Each row of a before or after table is a point. The points were changed in one or more steps. Then noise was added and the rows were shuffled. The steps act on columns, c1 being the first. What was done? A step turns or swaps two columns, mirrors them in a line or flattens them onto one, adds a multiple of one to another, or multiplies or shifts one. Angles are multiples of 10 degrees, from the lower column toward the higher: turns from -170 to 170, lines from 10 to 170 but not 90. Use the fewest steps. Two steps may share a column if one is a turn and the other turns, adds or multiplies; they go together, in the order done. Otherwise the lowest column goes first.
In the rows, 128 means zero.

Before, 14 rows:
[[ 56 122 177]
 [151 137  77]
 [ 70  95 122]
 [145 166 130]
 [165 131 130]
 [159 144 121]
 [ 67 198 178]
 [138  89 161]
 [ 88 147 146]
 [172 117  81]
 [ 77 116 193]
 [ 63 201 159]
 [154  81 146]
 [ 67 106 169]]
After:
[[150  92 158]
 [ 77 169  98]
 [ 58 146  98]
 [158 124 120]
 [139 181 139]
 [ 90 115  94]
 [ 68 104  40]
 [ 65 157 124]
 [171 104 167]
 [ 71 126 157]
 [148 114  95]
 [ 67  85  51]
 [155 180 156]
 [167 135 119]]
Steps: turn c2 and c3 by -130 degrees; add 0.3 times c1 to c2

Before, 8 rows:
[[ 91 179 109 126]
 [145 153  60 121]
 [ 83 198 148 129]
 [150  81 221 155]
 [149  92 113  74]
 [158 123  73 123]
 [ 83 152 165 177]
 [117 190 164 114]]
After, 8 rows:
[[ 97 198 204 139]
 [122  75 115 158]
 [171 102 156 168]
 [ 96 172 118  68]
 [144 181  81 123]
 [142 171  68  85]
 [129  71  83 146]
 [142 128  73  94]]
Steps: turn c1 and c4 by 110 degrees; turn c2 and c3 by -70 degrees

Before (12 x 8):
[[140 181 106 126 101 153  77 191]
 [149 104 176  90 121 100 138 122]
 [164 105 136 100 175  93 105 160]
 [ 70  95  77  85 123 138 139 189]
 [150 161 189 119 192 151 122 134]
 [ 87  87 114  55 112  91  82 135]
 [ 67  77 110 158  60 149 166 131]
 [ 75  98 154 147  96 167 121 140]
 [123 106 135 103 120  99 127 181]
 [ 50  88 137 161 153 150 133 113]
 [135 125 101 121 125 189 126 109]
 [ 65 169  73 146 168 116 157 189]]
After (12 x 8):
[[ 54 123 135  85 174 149 132 122]
 [ 69  83 158 140 124 169 123  98]
 [118 106 134 227 137  98 131  80]
 [157 102 171 145 139 101 135 163]
 [ 51  85 112 184 145  91  85 172]
 [101 145  98 227  76 151  78  52]
 [ 74  97  78 246 154 133 141  78]
 [ 84 185  69 206 124 117 156  35]
 [150 149 142 194 181  92 105 107]
 [131 124 103 109 127 188 130 160]
 [ 92  47 104 110 124 155 169  98]
 [148 201 190 150 148 146 121 127]]
Steps: add 0.7 times c7 to c1; turn c2 and c5 by -50 degrees; multiply c8 by 2; turn c4 and c8 by -130 degrees

Before:
[[112 144 123 117 115 100 131 123 159]
 [119 152 138 107 126 136 144  77 144]
 [182 161 112 175  86 156 166 146 111]
 [ 97 154 151  82 117 101 152 109 127]
 [109 140 150  99 146 152 115 129 132]
 [142 174 141 117 145 110 106 128 127]
 [198 103 148 168  97 125 119 143  93]
 [ 96 131 164 134 184 116 104 120 108]]
After:
[[187 157 120 177 156 157 168 186 112]
 [101 149 125  81  76  94 151 122 126]
 [120 149 144 106   5 126 144  88 133]
 [115 142 130 122 110 110 130 134 168]
 [ 93 131 130 135 129  96 103  71 102]
 [197 103 114 172 158 112 123 172  95]
 [145 177 126 118 130 104 101 111 131]
 [111 139 151 105 130 135 112 107 109]]
Steps: turn c3 and c6 by -40 degrees; turn c3 and c9 by -40 degrees; multiply c8 by 2.5; turn c5 and c8 by -70 degrees

Before, 13 rows:
[[180  86  60 170 148 154 128  98  52 180 107 148]
 [103 156 175 148 143 130 164 145 146  45 212  69]
 [190  37 130 173 102 113  96  70  82 175  78 161]
 [184  96 154 174 162 155  80 103  79 187 109 221]
 [105  98 138 107 169 144 153 154 102  84  83  93]
 [146 126 135  70 181  78 181 109  93 115 131  96]
 [128  98 161 110 110 180 115  98  77 163 157 130]
 [177  94 135 150 169 172 162  53 128 179  70 120]
 [ 68 177 140 111 110 114 166 152 172 105 157 108]
 [156 174 147  87 103 157 153 143 148  50 153 109]
 [162 125 153 101 152 117 190 193 131 138 125  51]
 [126 110 121  83 161 137 126 146 184  94 178  89]
 [120 188 156 136 122 137  50 119 122 107 159  86]]
After:
[[131  97 158 188 143 152  78  99  26 184 107 220]
 [116 179 141 103 106 112 167 153 234 106 140 107]
 [119 159 178 161  82 125 165 150 165  45 188  63]
 [ 87 109 166 100 108 174 112  97  97 155 157 130]
 [155 118 151 115 161 114 189 194  73 142 148  55]
 [115 183 155 129  93 137  48 118 144 114 143  89]
 [159  97 130 176 174 171 157  51  63 180  99 115]
 [170 171 149  79 124 162 150 148 101  49 157 113]
 [173 112 121 117 136 133 127 150 160  88 207  91]
 [140  29 129 143 117 115  96  65  20 172  55 164]
 [ 99  82  56 173 138 159 129 107  11 175  97 146]
 [117 126 136 116 186  81 189 104  88 113 182  89]
 [ 83  98 143 138 187 145 154 159 146  88 124  94]]
Steps: multiply c1 by 1.6; turn c1 and c9 by -60 degrees; turn c4 and c5 by -40 degrees; turn c5 and c11 by 40 degrees

Before:
[[131 153 143  93 211  96  69 202 109 114 113 136 168 115]
 [ 93  73 104 102 179  76 175 103  80  96 170 203  57  50]
 [160 130 133 110 103  85  77 112 115 151  77 161  59  45]
 [172 136  97 124 104 144 153 227 176 119 123  95 168 149]
 [120 149  77 116 211 113 102 124 162 135  79  90 130 117]
 [176  51 101  79 133 138 116 132  95 105 103  99 151 170]
 [102 172 144 178 211  72  64 163 101 155  87  92 136 146]
 [137 125 174  84 166  98  76 142 173 179  89 160  81 141]
 [163 122  55 176 120 170  90 103 137  95  72 209 129 143]
 [170 128 121  78 219 160  64 211  82 155 176  85  96 140]
 [116  81 127 140  89 128  56 157 179  93  92 103  77  87]
 [109 108  58  82 128  71 135 121  61 195 195 152 159 146]
 [131 100 119 182 105 131 118 133 158 151  97 157 180  92]
 [ 89 152 103 105 110 176 152 205  47 139 173 132 154 100]]
After:
[[121 124 133  78 229 212 200 110 163  97 173 123  94 114]
 [159 119  84 102  99 212 119  93 210 121 175 118 152 117]
 [164 121  88 114 204 120 145 141  89 116  83 133 129  91]
 [ 90 150  61 113 117 102 182 166 136 117  77  99  63 177]
 [136 119 162  85 164 136 169 161  74  98  93  80  79 161]
 [ 85 195 177  81 151 132 145 119 157 138 102 150 151  81]
 [ 94 141 107 179 132 109 163  81 113 173  76 124 128  59]
 [179  79 136 177 195 153 198 189 142  97  92 122 138 136]
 [118 166 103 184 110 136 134 128 100 116  97 106 178 136]
 [ 81 121 131 121 119 229  92 128  84 126 123 143 170  91]
 [153 106 118  95 208 198 190 170 134 139 114 133 170 146]
 [146 152 115  81 121 111 130 182 197  79 198  81 159  57]
 [179 209  72  99 161  92  92 176 183 171 168 126  55 145]
 [129 181 110 138  83 158 190 129  60 150  94 157  82 149]]
Steps: mirror c1 and c5 in the line at 80 degrees; turn c3 and c14 by 120 degrees; turn c2 and c3 by -160 degrees; turn c6 and c8 by -80 degrees; turn c7 and c9 by 170 degrees; multiply c12 by 0.4; turn c10 and c12 by -140 degrees

Before:
[[106 106 142 135 135  93 105 151 172  61 172 147 163 141 170 170 134  63
  109  67]
 [110 138 130 103 132 227  84 143 198 134 140 108 201 160 114 109 133 122
   95  69]
 [ 76 114 126 207 128 130 106 162 151 138  72  96 153  96 113  55 141 142
   78 132]
 [ 56 135 114 126 107 180 162 137 187 167 123 177  99 155 167 150 102  81
  118 173]
 [ 92 144  96 108 147  82 135  98 182  76 149 120 123 109 110  97 113 155
  159 117]
 [108 150 148 189 136 143 190 149 133  81 156 142 114 135  77 147 195  59
  162  90]
 [109 174 162 126 107 103 180  86 211  77 103 103 107 154 186 146  77 131
  107 160]
 [109 148  65 115 115  48 168  82 141 121 154 135 139 249 176 137 147  65
  190 146]
 [111 111 154 165  86 112 136  48  65  60 162 149  93 123  98 175 126 131
   82 145]
 [103 188  84 143 101 174 148 141 135  97 116 134 167 119 123  96 171 105
  106 207]
 [ 84 103 141 122 155 119 119 207 164 125  60 125 183 144 175  62  95 196
  117 151]
 [166 138 117 151 122  85 116 127 204 109 196 141 153 193 177  95  82 109
  157 129]
 [124 130 123 185 202  99 103 140 150 102 110 126 124 162 145 131 145  61
  117 155]
 [ 97  59 185 147 126  84 157  88 153 193 101 167 139 146 150 196 194  98
  146 124]]
After (14 x 20):
[[173 190  90 114 151 167 153 141 112 102 124 146 168 114 124 110 175 109
   97 206]
 [ 58 149  97 143  99 142 132  95  83  68 146 117 122 115 157 120 119 157
  167 121]
 [ 76 154  71 144 135 130 162  81 116 129 156 137 134 250  90 133 145  64
  187 147]
 [102 119 124  45 115 176 105 173 109 138  75  95 146  99 134  97 146 144
   78 136]
 [126 128 128  85  58 130 105 148 133 108 106 119 129 147 105 125 144  61
  120 147]
 [ 89  64 188 117 123 154 163  83 100 194 103 165 142 144 101 160 199 103
  145 115]
 [ 96 172 150 148 125 141 180  92  42  72 104 105 102 161  62 132  78 130
  109 157]
 [169 163 150  67 119 161 183 157 123  80 156 145 111 133 162 128 201  58
  172  83]
 [ 74 108 135 141  87 148 118 204 102 117  59 119 182 150  80  96  97 199
  112 152]
 [169 134 108 138 124 219 164 137  61 168 124 176  96 156  91 135 113  81
  117 177]
 [104 141 119 119 110  79 115 137  61  99 196 141 154 196  77 111  80 114
  149 124]
 [119 108 142 125 109 150 102 159  83  53 179 147 168 137  80 154 138  62
  111  74]
 [105 105 152  90 191 144 146  57 164  65 170 150  83 123 149 148 121 131
   74 150]
 [210 137 133 154 104 194  78 141  70 129 144 114 203 157 142 117 124 122
  103  75]]
Steps: add -0.5 times c18 to c6; turn c1 and c6 by -70 degrees; turn c4 and c15 by -170 degrees; turn c5 and c9 by 160 degrees; multiply c16 by 0.4

Before (9 x 24):
[[140 130 163  96 125 117 156 170 177  88 116  40  68 125 145 140 158 240
  172 151  98 146 125 164]
 [105 115  99 124 108  92 181  98  84  87 180 136 148 152 158 103 166  85
  140 145  97 151 116 112]
 [141  92 136 113 155 124 221 118 129 108 134 104  89  77 135  93 181  78
  143 186 103 180 105 225]
 [ 80 131 186 156 129 125 181  98 130  87  71 196 215  92 156 180  83  89
  103 107 127 166 132 175]
 [142 120 101  72 142 181 182 161 107 156  89  68  99 114  53 142  85 126
   83 103 152 202 112 158]
 [206  90 159 191 175 143  31 126 141 153 115  68 136 127 114 150 105 146
   89 157 128 167  69 201]
 [223 117  95 166 155  95 148  75  51  86 158 182 110 113 159 158 146 136
   97 107 158 155 122 127]
 [ 96 188 114 180  99 145  95 159 167 149  73 145 133  93 152 136 151 136
  124 150 101 138  80 158]
 [ 97  95 205  15 155  80 141 133 132  83  87 135 159 179 126 147 105 147
  115 120  99 145  79 133]]
After, 9 rows:
[[124 129 151  94 124 117 157 168 180  87 144  42  67  97 120  97 185 241
  181 148 124 107 121 144]
 [ 36 116 147 170 172  97 142  76  48  92 168 183 110 159 118 170 170 134
  114 110 113  89 120  98]
 [ 79  90 160 187 201 140 154 127 143 154 192  70 136 125 161 107  85 146
   42 158 129 100  69 217]
 [110 114  94 127  98  90 135 101  86  91  74 136 152  99 113 146 208  85
  166 143 154  94 120  87]
 [114  92  97 112 170 123 251 115 128 112 133 103  90 103 147 106 235  80
  185 188  76  77 109 113]
 [178  94 170  10 176  82 140 133 133  83 142 133 159  99 135  66  81 144
  132 122 177 112  82 114]
 [197 129 196 160 133 126 190  97 132  93 140 204 209 128 122  94  39  89
  133 107  98  84 130  98]
 [190 190 131 185  81 143 143 161 168 152 145 142 132  99 112 146 174 137
  107 149  94 109  77 164]
 [137 118 133  72 151 183 190 161 104 150 166  65 100 149 240 157  41 127
  112  99 117  97 111  84]]
Steps: turn c1 and c11 by 140 degrees; turn c3 and c16 by -70 degrees; multiply c5 by 1.6; turn c7 and c19 by 30 degrees; turn c7 and c24 by -60 degrees; swap c14 and c21; turn c15 and c22 by -150 degrees; multiply c17 by 2

Before:
[[ 69 147 170 111  86  78 162  90  87  90  82 163  96 147 105  85 146  76
  178 174 192 104 160 135 109 119 170 138 137 113  97  82 176 142  70 162
  122 146 180 131 123 164 136 114 145 125 154 170]
 [122  96 119 141  72 160 122 129 149 179 118 122 116 166 106 130 104  85
  129 159  94 173 171 157 126 124 100 117  87 175 158 113 169  49 146 141
  112 131 150 121 140 110 156 158 148  82  73 146]
 [ 64 128 147 161  96 143 166 111 111 121 131 178 146 104  97 178  94 160
  160 145 117 191 151 141  75 130 101 103 120 165  94 136 135 146 109 137
  110 143 166 153 123 174 107 148 123 120 148 110]
 [104 196 154 116 152  95 123 137 178 148 123 117 106 145 134 158 109 118
  106 145 115 102 185 196 103  72 101 119 131 108 155 180 187 141 136 107
   91 140  91 125 122  92 127 182 109 155  75  95]
 [112 101 152 184  80 129  86 159 123 155 130 118 107 119  55 111 118 117
   95 120 199 150 174 142  79 133 132 187 164  91 150  76 100 132 159 152
  107  89 180 175 108 158 142 165 158  86 149 159]
 [103 176 166 168 155 122 133 128 116 157 161 101 170 174 111 173 134 136
  161 186 171 173 183 184 171  89 159 104 150  91 124  80 121 136 158  69
  136 146  79 121 147  82 122 131 165 145 157 196]
 [148 189 153 101  92 155 102 172 184 181 115 144 126  88 148  74 102 103
  122 149 139 139  96 119 129 165 167 149 187 106 171 156 127 114 134  84
  150 133  82 163 123 180 182 182 152 153 156 142]
 [105 139  85 186 144 142 120  94 120  99 154 179 189 118 159 104 162 134
  163 116 180 138 170 153 150 152 113 101  83 101 135 129 142  58  85  74
   93 162 161 148 127 136 184  99 108 166 109 162]
 [142 179 100 142 110 177  92 162  93 113 147 123 114 114  83  94 151  77
  189 109 108 189  96 128 139 161  81 190 156 134 101 157 132 159 144 167
  194 150  87  74  41 139 149 181 150 121  58 142]]
After (9 x 48):
[[126  99 121 113  69 155 121 133 159 178 116 118 144 167 105 129 100  87
  128 100  93 178 173  99 130 126  99  87  87 175 160 114 167  52 150 139
  115 134 146 119 142 113 155 160 146  80  70 148]
 [145 188 149 149  92 156 106  85 249 181 116 142 126  86 148  72 105 104
  123  99 135 139  99 118 127 163 166  51 186 110 174 157 129 116 133  86
  150 133  78 162 119 182 184 177 157 156 158 137]
 [149 180 102 117 109 179  92  98 101 109 145 124 139 109  82  96 148  76
  186 150 102 186  99 111 134 162  83 233 156 132 101 158 131 158 146 167
  195 149  86  74  42 139 148 181 149 119  55 140]
 [103 138  85  72 146 137 123 165  94 103 150 177  71 115 157 108 162 136
  163 152 177 130 170 116 147 151 112 121  86  99 133 128 141  59  87  72
   97 166 164 144 130 131 185 101 110 165 107 166]
 [103 200 156 136 153  92 123 141 217 145 125 116 149 146 135 158 113 119
  105 109 115 104 187  63 101  73 106  36 128 110 154 177 187 143 136 110
   95 139  89 131 125  93 124 182 112 152  73  90]
 [112  99 150  74  79 125  89 105 153 156 132 116 149 119  59 110 123 120
   96 149 199 148 174 106  77 134 130 184 161  94 149  73 103 135 157 147
  106  88 183 176 112 159 143 163 156  83 147 160]
 [109 178 167  78 154 125 129 152  87 152 161 100  88 175 115 174 130 137
  163  79 169 176 186  77 172  89 156 127 147  92 126  78 118 137 161  70
  140 144  77 119 149  83 121 130 169 151 161 195]
 [ 70 149 167 134  88  80 161 165  62  92  86 161 157 145 106  83 144  78
  182  79 192 101 162 129 113 117 167 204 134 117 101  81 174 141  66 161
  120 147 180 133 122 160 138 108 143 122 152 171]
 [ 65 127 150  95 101 143 163 147  80 119 133 180 112 102  92 185  91 159
  158 116 116 195 144 118  72 130 106 140 116 166  93 137 135 146 113 139
  111 143 159 148 123 173 108 150 122 118 148 110]]
Steps: turn c4 and c20 by 170 degrees; turn c8 and c24 by -160 degrees; multiply c9 by 2.5; turn c9 and c28 by -40 degrees; multiply c13 by -1
